Each wall is flat, endless, passes through zero and stands at right angles to its row. A trip goes straight from one point to another. Which walls does it cross, in order?
In the rows, zero is written as 128.

Walls:
(1): [114 136]
(2): [118 112]
(3): [183 133]
Trips:
[151 132] to [114 131] => 1, 3, 2
[144 143] to [ 81 103] => 1, 3, 2
[152  99] to [141  70] => none
[118 101] to [121 108] => none
[139 165] to [132 110] => 1, 2
[159 123] to [134  88] => 2
[146 138] to [137 100] => 2
[162  87] to [ 88 117] => 3, 1
[156  57] to [103 131] => 3, 1

Walls:
(1): [111 134 162  98 112 118 156 153 125]
(2): [141 126 168 156 120 129  89 176 124]
(3): [121 141 120 107 106 108 136 140 113]
(4): [106 123 138 149 101  91 129  87 139]
(5): [ 93 108  90 124 104  99 116 155 153]
(6): [133 166 137 156  87 107 124 134  99]
Trips:
[121 157 169 151 163  96 119 128 125] to [122 171  47 132 138 184 123 144 106] => 1, 4, 2, 3, 5
[149 163 167 163 184 119 143 168 143] to [126 131 106 101 113 132  87 113 102] => 1, 3, 5, 2

Walls:
(1): [148 123 117 124  92 141  94  80 107 102 116 141 133 131 133 128 139 120]
(2): [130 134 136 116  94 179  59 135 174 182 125 139 143 152 141 133 136  98]
(3): [ 85 117  92 153 183 111 138 153 105 146 101 158 121 169 107 129 144 186]
Trips:
[101 104 129 113 135 132 119 142 135 125 119  98  60 155 145 145 142 124] to [ 62 135 134 115  91  90 137  77 128 134 169 132 114 106 135 120 144 109] => 2, 3, 1
[111 129 131 120  83 113 180 126 102  91 112 114 109 121 117 110 133 100] to [106 120 104 101 197 138 120  74 102 109 109 153 160 120  94 183 128 141] => 3
[135  83 105  83 132  87 124 134 116 111 118  78 162 157 111 138 120 133] to [134 153 141 153 159 113 121 125 172 123  92  89  93 156 118 149 172 178] => 1
[124  92 125 141 159 118 126 111 192 153 109 170 136 148  50 112 115 143] to [116 165 118 152 104 137 130  74  92 138 108  81 100  88 146 119 109 119] => 1, 2, 3
[145 131 132 106 115  80 107 114 136 130 138 131 142 176 134 120 139 139] to [109 129 109 154 113 120 133 141 150 113 144 179 131  79 137  93 119 117] => 3, 2, 1
[ 90 114 106  95 107 109 135 123 162 140 131 159 145 132 126 154 171  90] to [120 135 166 156 126 170  93 141 113  96  78 130 176 133 132 102 122 129] => none
[138 132 128 119  99  74 115 185 116 175 123 149 122 121  96 165 118 160] to [130 145 114 101 124 138 155 131 137 157 124 129  97  99 149 141 105 139] => 2, 3
[ 93 159 169  82 126  79 121 110 151  75 113 127 142  82 122 110 105 117] to [141 117 137 124 133 105 152 136  95 132 167 115 101 180 103  82  99  87] => 1
[162 134 132 142 162 105 102 153 114 109  84  76  83 129 143  94 130 131] to [114  80 111  74 141 158  77 102  97 178 157  73 151  68 139 145 124 150] => 3, 1, 2

Walls:
(1): [100  93  85 144 134 204 122 169  73 123 161 117 173 154 137 150 138  86
 106 144 128 121  86 119  98 126  92 154 122  92 118  69  89  96 175 140
 167 117  91 132 132 141 100 111 117 118 125 113]
(2): [108 162 157 119 157  84 116 150 109 141 138 115  91  94 130 104 108 106
 112 107  95 148 156 161  90 109 154 100 168 135 157 117 104 107  90 119
 114 158 142 184  87 106 148 133 135 155 134  94]
(3): [131 137  69 152 135 123 107 161 146 108 144 108 145 115 103 149 146 128
 124 162 161 130 136 130 158  86 148 119  97 101 136 155  75 113  77 142
 121  85 164  96 131 127 144  87  93 152 111 138]
(4): [162 132 143 148 135 102 161 111 101 130 114 170 103  99 147 141 137 112
 150  76 148 149  95 134 114 153 123  45 152 146 148 132 126 162  87 124
 147 123 181  85 127  99 114  66 128 147 154 127]
(5): [146 168 159 111 117 126 100  90 125 156 134 115 137 127 153 149 145 172
 144 159 176 174 160 129 129 153 151 140 157 130 115 103 152 112  99  89
 123 167 146 119 126 129 101 122 125 131 158 142]
(6): [ 80 125 151 136 107 126  97  93 182 171 124 110 148 110 115  81 136  99
 133 130 119 137 118 161 150 101 107 136 117  88 140 109  92  94  99 167
 123 145 184 112 201 111  94 137 142 134 174 105]
(7): [ 86 104 104 153 103 138 117 132 114 135 122 162 113 138 142 158  98 144
 125 126 150 138 102 138 102 115 129 116  63 115 134 145 141 150 116 148
 164 162 171 169 155 155 125 145 174 138 140 123]
(8): [127  98  99 138 127 137 132 111 118 119 129  97  95 115 139 174 104  84
 160 102  81 138 110 159 131 145 119 144 120 123 154 160 127 122 129 116
 152  87 117 119 122 107 104 158 160 131 145 145]
Trips:
[144 104 118 110 154 141 113 108 103 104 141 159 107 112 109 133 169 122
  99 140  80 127 130  79 120 150 141 201  96 130 167  64 117 148 114  64
 120 104 144 152 133 100 172 136 163 148 103 145] to [191 102 129 138 104 104 143 123 131  79 146 143 131 137 123  95 121 100
 151  83 120 143 113 145 147 112 150 141 174 142 158 168 146 107 154 142
 136 106 100 198 108 161 128 154 107 157 121 136] => 1
[129 137 115 193 128  77 101 119  89 162 140 137 120 154 120 122  94 125
 160 141 177  91 106 104 167 162 128 145 155  35 168 139 151 152  94 149
 148 109 206 122 126 108 112 148 155 155 147 168] to [145 101 140 144 147  89 124 148 100 122 157 155  98 121 154 103 119 143
  69 129 131 154 143  84 131  76 129 152 131 158 130 152 149 120  62 124
 123 132 152 145 113 101 144  98 143 145 126 134] => 2, 8, 6
[178 124 130 132 127 113 123 142  87 147  65 142 113 132 117 161  99 105
 109 143 135  77  92 136 181 107 113  72 171 123 136 112 154 172 145 164
 158  82 108 153  99 159  71 114  88 123  90 133] to [183 137 108  84 187 146 100 177 128 127 124 123 144 100 150 108  97 109
  75 133 138 143 123 121 118 165  75 134 125 140 113 108 126 136 138 168
 112 153 152 127 131 119 154 161 128 153 135 170] => 8, 2, 4
[125 145 140 141 125 155 142 150 149 115 124 103 136 147 117 148 137 143
  92 165 140 138 134  93 147 100 105  78 147  95 118 131 101 101  77 127
 133 135 108 118 120 120 155 157 166 109 147 166] to [137 122 112 122 126  98 154 127 162 141 173 134  82 141 121  98 178 162
 106 157 114 103 163 118 128 147 136 134 154 139 140 126 155 193 162  57
  86 130 128 163 124 197 174 118 151 109 145 194] => 1, 6, 3
[ 95  98 143 105 140 153 118  97 139  71 117 183 165 149 117 107 136 113
  78 121 134  96 150 144 115  99 133 154  79 103 100 146 179 138 142 129
 103 132 134  73 150 134 154 118 115 192 140 104] to [100 129 117  88  99 100 128 132 134 123 125 125 103  86 154 133 135 135
 113 227 130 137 156 135 119 100 119 158  99 109 129 112 111 133 107  93
 165 146 142 101 118 159 143 127 167 137 130 128] => 1, 5, 2

Walls:
(1): [140 140 110 114 134 125 124 121 108 116 156 109 155 149 146  92 160 106
  83 121 129 112 141 131 133 144  79 131 107 137 112 117 115 137 123 102
 104 115 104 130 108 149 105 128 140 153 134 166]
(2): [173 135 138  98 178 106 160 122 130  72 153 130 131 134  92 117 135 130
 111 188  58 156 136 135 142 104 181 163  85 148 154 116 150 131  91  94
 165 106 135 144 117  98 126 121 122 145 136 108]
(3): [167 160 101 140 154 161 151 156 162 138 112 121 136 133  64 123 117 155
  87 129 115 131 133 111 157 153 143 157 142 138 180 115 120 122 121 158
 107 122 118  96  92 156 170 126 163 142  77 125]
(4): [137 132 125 116 128 104 106 155 103  91 140  73  84 201 106 125 163 141
 131 188 130  79 126 138 120  88  89 107 121 127  70 161  97 134 121 109
 142 140 125 152  91 134  82 105 119 158 149 134]
(5): [151 104 139 118 124 156 142  87 117 142 103 153 105  94 134 127 124 160
 119 127 104 110  89 136 114 118 113 149 141 135 166 107  76 143 150  91
 129 134 133 185  83 100 137  98 129 125 138 111]
(6): [ 96 154 135  63 130 111  96 103 100 140 127  92 148 183  86 132 143 188
 144 126 164 123 141 135 122 100 167 109 113 114 112 120 134 113 133 151
 122  94 117 114 110  88 137 122 101 127 150 108]
(7): [108 125  71 126 121 141 134 121 110 152 146  51 105 169 119 113 116 166
 155 171 101 114  80 144 149 110 102 151 154  89 146 140 137 149 108 100
 170  68  90  98 119 161 149 166 121 131  68 116]
Trips:
[118 131 131 128 135 108 104 113 182  82 117 137  94 130 115 166 109  96
 168 147 134 138 129 124  80 163 132 146  87  84  86 130 169 133 122  97
 136 123 134 107  93 136 157 115 143 146 119 138] to [141 178  82 138 179 139 158 170 107 157 133 162 154  98 117 165 141 122
 147  67  91 110 134 135 124 143 108 162 147  72 126  90 142 150 141 152
 160  67 165  86 145 125 163 134 100 123 167 140] => 7, 4, 3, 2
[132 107 127 123 145 148  93 144 183 110 136  97  92 143 166 112 125  88
 119 175 149 137 129 106 151 138 123 140 144  67 157 128  83 123 142  98
 141 165 125  79 140 113 124 137 128 110 105 114] to [115 114 146 131 128  88 136  89 130 116 129 140 127 103 155  68 118 101
 119 101 106 149 107 139 165 123 139 151 121 147 103 118  95 119  65 126
  89 113 183 130 148 187 118 116  86 212 130 108] => 1, 2, 3, 4, 7
[117 144 100 117 152 143 135 127 125 124  94  99 175 112 160 134  97 132
 140 120 109 157 156 104 133 139 128 136 120 195 164  70 126 107 122  58
 120 115 129  70 137 126 107 158 115 101 133 151] to [150 119 127 143 135 107 118 100 123 135 114 131 134 142 112 157 141 119
 145 126 158  98  96 107 156 138 126 129  93 105 170 116  56 161  70 145
 121 116 132 129 158 186 137  84 122 175 163 117] => 5, 4, 2
[111  76 130 140 167 131  97 126 145 118 134 103 149 149 125 142 113 122
 153  78  95  93 136 123 130 133  91 146 126  99 102 138 152 142 170 146
 145 132 169 120  62 140 107 158 136 120 110 178] to [146 177  93 157 113  98 127 145  98 129 106 137 150 146  89 130 176 115
  92 122 143 147 107 124 158 145 154 140 111 154 101 136  75 102 121 117
 164  71  97 122 143 154 137 107 159 100 111 143] => 3, 6, 2
[120 119 103 138 132 119 158 124 101 119 163 140 112  84 129 119 108  71
 109 168 142 147 141  75 144 113 133 115 119 120 149 101  95 106 119 132
 179 135  99 123 117 128 133 134  58 153 107 157] to [122  83 139 126  94 174 104 182 174 184 146 144  97 150 177 107 157 142
 122 127 136 128 121 119 120 163 141 110  94 101 151 124 165 123  79 181
 126 116  64 125 108 185  94 110 115  91 121 127] => 3, 2

Walls:
(1): [122 130 113 112 131  94  81  95 160 118 115 150 130  83 110 155 120  95
 121 101 124 105 136 173 133  92 152 110 150 141 131 113 161 164 138 150
 121 139  97 106 110 150 111 176 132 104 118 113]
(2): [132 153 156 144 104 141 101 105  99 165 116 135  88 119 151  89 138 110
 130 176 161 133 128 122 127 114 160 152 126 137 136 128 114 166 114 107
 141 134 118 121 129 133  84 145  97 151 153 122]
(3): [134 139 164 174 125 144  88 162 157 102 107 107 137 158 177  73 147 122
 130  86 146 149 156 212  91 118 161  93 123 126 122 137 139 105 151 161
  90 131  93 149  82 121  86  77 102 126 171  96]
(4): [110 111 109 156 141 139 137 148 125 132  80 156 128 135 143  74 190  76
 124 108 128 154 106 125 124 116 171 110 139  91 139 193 116  75 100 164
 142 104 105 141 147 149  71 162 170 138 121 135]
(5): [ 73  74 123 202  87 181 104 121 126 157  90 113 119 141 115 105 141  90
 178 141 114 125  66 123 142 119 133 146 114 176  86 123 138 145 120  90
 131 123 126 141 103  77 134 153 120 132 123 122]
(6): [153 118 131 138 111 112 104 109 146 125 109 143 146 122 121 123 115 101
 131 139 162 153 142 196 135 100  90 123 133 129 112 150 132 110 156 118
 131 120 131 190  60 107  49 139 128 140 129 138]
(7): [140 109 132 139  79 121 137 145 156 162 137 102  83 140 154  78 150 151
 149 132  98 133 111 155 143 132 116 174 139  49 125 124 138 151  99 149
 107 129 145 122 115 118 154 107 182 139 122 112]
(8): [134 139  77 144 101 114 144 107 143 131 105 111 153 126 134 102 155 125
 154 132 116  68 125 136 136 145 131 149 114 129 113 132 139 103  92 157
 159 111 154 123 160 120 143 158 123 154 125 150]
(9): [138 156 152 128 121  98 152 154 171 101 160 128 148 136  98 153 138 166
 135 129 148 169 119 147 124 131  90 133 124 139 109  73 103 137 181 111
 129 139 130 122 175 118 110 181 103 130 117 120]
(10): [140 114  99 141  45 105 122 157  86 108 139 125 125 123 123 105 140 163
 134 114  92 130 129 116 136  99 126 106 126 121  96 154 148 118 131 144
  80  89  73 156 136 101 124 119 105 153 114  98]
(11): [147 108 184 126 126 105 147 122 155 145  96 109  93 115 144  92 140 173
 130 129  90 183 113 138 165 135  95 121 125 121  96 113 146 131 111 129
 124 178 109 190 163 127 140 113 135 157 155 135]
Trips:
[154 133 120  96 142 103 166 171 137 144 106 134 139 143 112 113 106 104
 127 161  90 132 154 170 119 101  97 121 111 137 128 164 101 121 134 114
 115  73 157 113  98 114 129  69 112 101 124 134] to [112 136 148 104 105 114 127 143 123 146 138 150 126 162 141 141  83 130
 171 153 139 110 137 147 100 127 175 152 152 124 145 136 180 134 123 103
 138 149  90 118 154 129 147  84 138 133 113 116] => 6, 2, 1
[108 127 195 108  91 131 167 114 131 122  52 119 138 155 162 175 108 132
 145 126 151  57 121 118 153 106 141 100 134 172 132 119  85 144 104 127
 135 154  95 101 135  89 130 127 142 107 140 121] to [142 118 124 184  86 134 141 125 120 158  94 149 180 154 111 120 125 127
 155 111 134 151 165  97 143 140 168  93 112 122 106 112 141 137  95 171
 114 109 100 127  97 150 116 132 137 110 144 128] => 3, 11, 10, 4, 6, 7
[ 87 129 124 121 164 116 126 129 100 131 154 121 143 119 106 154  83  85
 161 153 158 147 171 118 133 133 105 124 156  97 163  84  93 134 113 140
 147 123 165 111  80 132 138 161  98 121 173 167] to [156  95 111  98  76 142 224 146 183 112 146 126 154 139 151 137 147 118
 155 121 135 155  96 134 144 140 108 117 114 108 147 116 128 170 197 119
  76 158 103 162  90 123 159 150 108 130  74  65] => 2, 7, 10, 5, 11, 1, 3
